Rows are points. To make a cloud, some directions were put in groups of two or more. Within a group, all points are equally far from the middle, so they leave a hole (a ring in 2 directions, a hollow ball in 3). The other directions are filled evenly. Then the cloud was stretched, turned, moved and blurred a little. How many holes are there, and how many directions does each take, smallest first?

Cloud, 14 rows:
[[ 40 -27]
 [ 38 -37]
 [-49 -31]
 [-50 -28]
 [ 35  -7]
 [-10 -62]
 [ 32  -2]
 [ 20   9]
 [ 31  -1]
 [ 25   6]
 [-42   6]
 [ 31 -49]
 [ 27 -53]
 [-10 -62]]
Holes: 1 (2)

Cloud, 14 rows:
[[ 35 -35]
 [-15   1]
 [ 16  55]
 [ 19 -41]
 [-28 -20]
 [  5 -42]
 [-12  -5]
 [-58 -25]
 [-21  32]
 [-32  33]
 [-11  53]
 [ 47  32]
 [-54  10]
 [ 56  46]]
Holes: 0

Cloud (14 x 2):
[[-26  44]
 [ 40   6]
 [ 16   6]
 [-26   1]
 [  4  65]
 [ 54  30]
 [-15  -7]
 [ 37  26]
 [ 15   4]
 [-20  -1]
 [ 29  73]
 [ -1  69]
 [ 12  40]
 [-16  63]]
Holes: 0

Cloud (22 x 3):
[[-60  12 -33]
 [-18 -37 -33]
 [-35 -26 -38]
 [-31   5 -46]
 [  3 -24  13]
 [  4  -2  26]
 [-45  46  31]
 [  5  42 -34]
 [-11  37 -35]
 [-69  33 -17]
 [-82  37  -9]
 [-61  -3 -34]
 [-33  49  18]
 [-56 -33 -20]
 [ 19 -19  11]
 [-13  26  32]
 [-28 -12 -47]
 [ -6  48 -17]
 [-33  -8 -45]
 [-32 -40 -14]
 [-59 -32 -22]
 [-55  14 -34]]
Holes: 1 (2)

Cloud, 22 rows:
[[-17  60  40]
 [ -6 -40  -7]
 [ 19 -48  30]
 [ -7  61  30]
 [-36  13 -37]
 [-26  72  -4]
 [  0  30 -29]
 [-31   1  44]
 [-33  25 -37]
 [-22 -30  13]
 [ -8 -11 -33]
 [-11  38  51]
 [-47  29 -40]
 [-38  -9  35]
 [-33  79   7]
 [ 18  44  -8]
 [-10  17 -34]
 [-54 -13 -14]
 [ 36 -39  48]
 [-24  72  25]
 [  4  15 -35]
 [ 22  36  47]]
Holes: 1 (2)

Cloud (31 x 4):
[[ 42   0 -13  10]
 [ -4 -78  -8  -6]
 [  3  -8  55   6]
 [-50 -48  -3  39]
 [-83  -5  43  17]
 [-70   8   2  -6]
 [-13 -32  43  12]
 [-63 -17  31  -4]
 [ -1 -17  24  -4]
 [-79  -1  36  27]
 [ -8 -71 -32  -7]
 [ 52 -36 -23  22]
 [ 18  37   2  26]
 [ 42  20  24 -10]
 [ 24  39 -35  24]
 [-18  33  23  38]
 [ 25  23 -43  49]
 [-34 -13 -12 -18]
 [ 56 -22  22 -11]
 [  1  10  -7 -72]
 [ 57 -13  17 -16]
 [-12 -30  57 -52]
 [ 63 -34 -23  -6]
 [ 21 -28 -35  10]
 [-59 -16  -6  11]
 [-28  22  43   5]
 [-41  27 -43  17]
 [ 28 -50  19   9]
 [-49  32  40  48]
 [ 39 -85  28 -32]
 [-53 -25  22  12]]
Holes: 0

Cloud (29 x 4):
[[ -4  42   7 -23]
 [-13   0 -35 -34]
 [-23 -53  24 -56]
 [-16  24 -25  -4]
 [  7  34  31 -55]
 [ 10   7  34  23]
 [ -7  36  -6 -14]
 [-72 -12   8  -5]
 [-62 -14  -5 -48]
 [-17  15 -33 -15]
 [-30 -33 -30 -51]
 [ -2  34  36 -55]
 [-46   3  28 -61]
 [-47 -51  17   8]
 [-21 -54  39 -34]
 [ 12  -5  58 -67]
 [ 32   9  16 -50]
 [-11 -40  50 -56]
 [-35   6 -41  -2]
 [-70 -23   5   7]
 [-17  11  44 -71]
 [ 33  -9   4 -40]
 [ 17 -43 -12  -9]
 [-31   7  37 -69]
 [-43 -16 -40 -36]
 [-59 -17 -38  17]
 [ 27 -26  -9 -31]
 [-18 -51  41 -41]
 [-32 -65  12 -10]]
Holes: 2 (2, 2)

Cloud:
[[-60 -21   1  21 -28  -9]
 [ 41  56   3 -19 -13 -13]
 [  2 -65 -31  23 -52  -9]
 [  3  51  12 -39 -21  59]
 [-17  -9 -26 -40 -51  48]
 [-18  -3  14 -33 -56  67]
 [  8   5  -2 -10 -54 -44]
 [ -6  35  56   4 -51  18]
 [ 24 -83  13 -26   6  13]
 [ 33 -55   3  32   5 -34]
 [ 43 -64   5  49 -28  42]
 [-23  21  -9  64   5  25]
 [ 21 -50  -2  30  25 -30]
 [  3  -4 -49 -19  30  44]
 [ 52  23 -43   4  13  21]
 [  0 -58 -25 -29 -12 -31]
 [ -3 -32   5 -49  13  65]
 [ -2 -16  12  65  15  54]
 [ 31 -24 -31   1 -51  69]
 [ 38 -22  39   7 -54  70]
 [ 26 -46 -46  32 -30  57]
 [-12 -74  30   2  13  58]
 [ 10  14  19  32 -57 -29]
 [ 50  18 -16   5 -53 -22]
 [ 29 -83  23  26   8  18]
 [ 23 -46  -5  -9 -20  91]
 [  3 -16  26  56   0 -23]
 [ 60 -47  -5  26  -9 -23]
 [ 22   8  19  50   7 -29]
 [-12  59  11 -41  -7  35]
 [-38 -29 -41 -19 -27 -18]
 [ 63 -24  -8 -32 -43  15]
 [ 37 -11 -26  43  32  42]
 [-21 -66 -42  -5 -17 -13]
 [ -9 -21   8 -11 -61  79]
 [  6   3  47  14 -35 -39]
 [-24 -26  14  23  32  71]
 [ 31 -13 -55  12 -38  55]
 [  5  11 -20 -28  44   1]
 [ 37  12  -6 -40 -60  18]
 [ 18 -48 -12 -56 -32  15]
 [-15 -65 -58  16 -20  14]
 [-21 -20 -66   7 -18 -16]
 [ 40  19  14  49  25  33]
 [-23 -26  33 -40 -41 -17]
 [ 28 -26  35  42 -60  -2]
 [  5  58  38 -10 -48  27]
 [-15 -25  72 -11   6  42]
 [ 43   8  -3  -8  25 -32]
 [ 47  -9 -34 -42 -14   7]
 [-11   7 -35  34  38  -9]
 [ -9 -56 -21  62  -5  45]
 [-32  15  21 -32  34  14]
 [ 19 -48 -31  30   9 -35]
 [-24  51  -7 -14 -51  30]
 [-30 -72 -32  24 -10  -9]
 [  9  42  28  -3 -35 -34]]
Holes: 1 (6)

Cloud:
[[ 39  43 -13  27 -30  48]
 [-35 -27 -72  18 -23 -17]
 [  7   3  71   0   2  17]
 [ 29  61   9  -1  29 -29]
 [ 69  14 -45 -38 -13  -4]
 [-16 -79 -10  18 -29   7]
 [  6  63 -15  11  29 -11]
 [ 43   4 -59  40  -2   3]
 [-26  32 -30  63 -18 -40]
 [ 19 -24 -13 -38 -23 -73]
 [-24 -39  52 -20 -31 -20]
 [ 26  -3  -4  29 -15  69]
 [-14 -41  45  19 -37 -25]
 [ 31 -33   0  37 -15 -34]
 [ 81  13 -21 -25  27 -32]
 [-40 -25  19   2  49 -25]
 [ 35   4   4  13 -40  65]
 [ 20  69  -9  18 -13   6]
 [ 92  14 -16 -23 -32  -9]
 [-31  30 -38  43 -26 -46]
 [-84 -30  19  41  13 -11]
 [-23  15  31 -31  18 -15]
 [ 18  21 -15  52  -6  57]
 [-80 -15  -3  17 -16 -35]
 [  3 -49 -38 -15  17   2]
 [ 79  14 -12  -6  31 -32]
 [ 31  55 -24  35  -4  36]
 [ 65  20  40   0  12  -5]
 [  5 -18  19  48  -7 -41]
 [-47  13  27  -3  20  27]
 [-54   0  45  15 -39  27]
 [ 18 -36 -39 -43 -48 -25]
 [ 64  20   6   9  35 -32]
 [ 55  -5 -48 -28  23 -14]
 [ 73  -5  10  -8 -45  30]
 [ 75   4 -16   7  26 -27]
 [-14 -78   4 -10 -45 -13]
 [  5   9 -46  52 -63  -1]
 [-22 -13 -26  70 -57  23]
 [ -5   3   2 -25 -14 -72]
 [ 34 -36   7  24 -44 -33]
 [ 14  40 -35  24 -56  -2]
 [-21 -69 -19  23 -15  28]
 [-22 -67 -26  11  -5  21]
 [ 78  32  17 -14  16 -29]
 [ 22  37 -13  46  -9  54]
 [-62 -14  15  43 -62  34]
 [-49   6 -36  19  29  16]
 [-28  -1  38 -33  -5 -21]
 [-55   3  -6  18  47 -25]
 [ 17 -15  10   2 -56  63]
 [ 29 -30 -61  -5  16 -42]
 [-15 -57  29  29   2 -14]]
Holes: 3 (2, 2, 2)
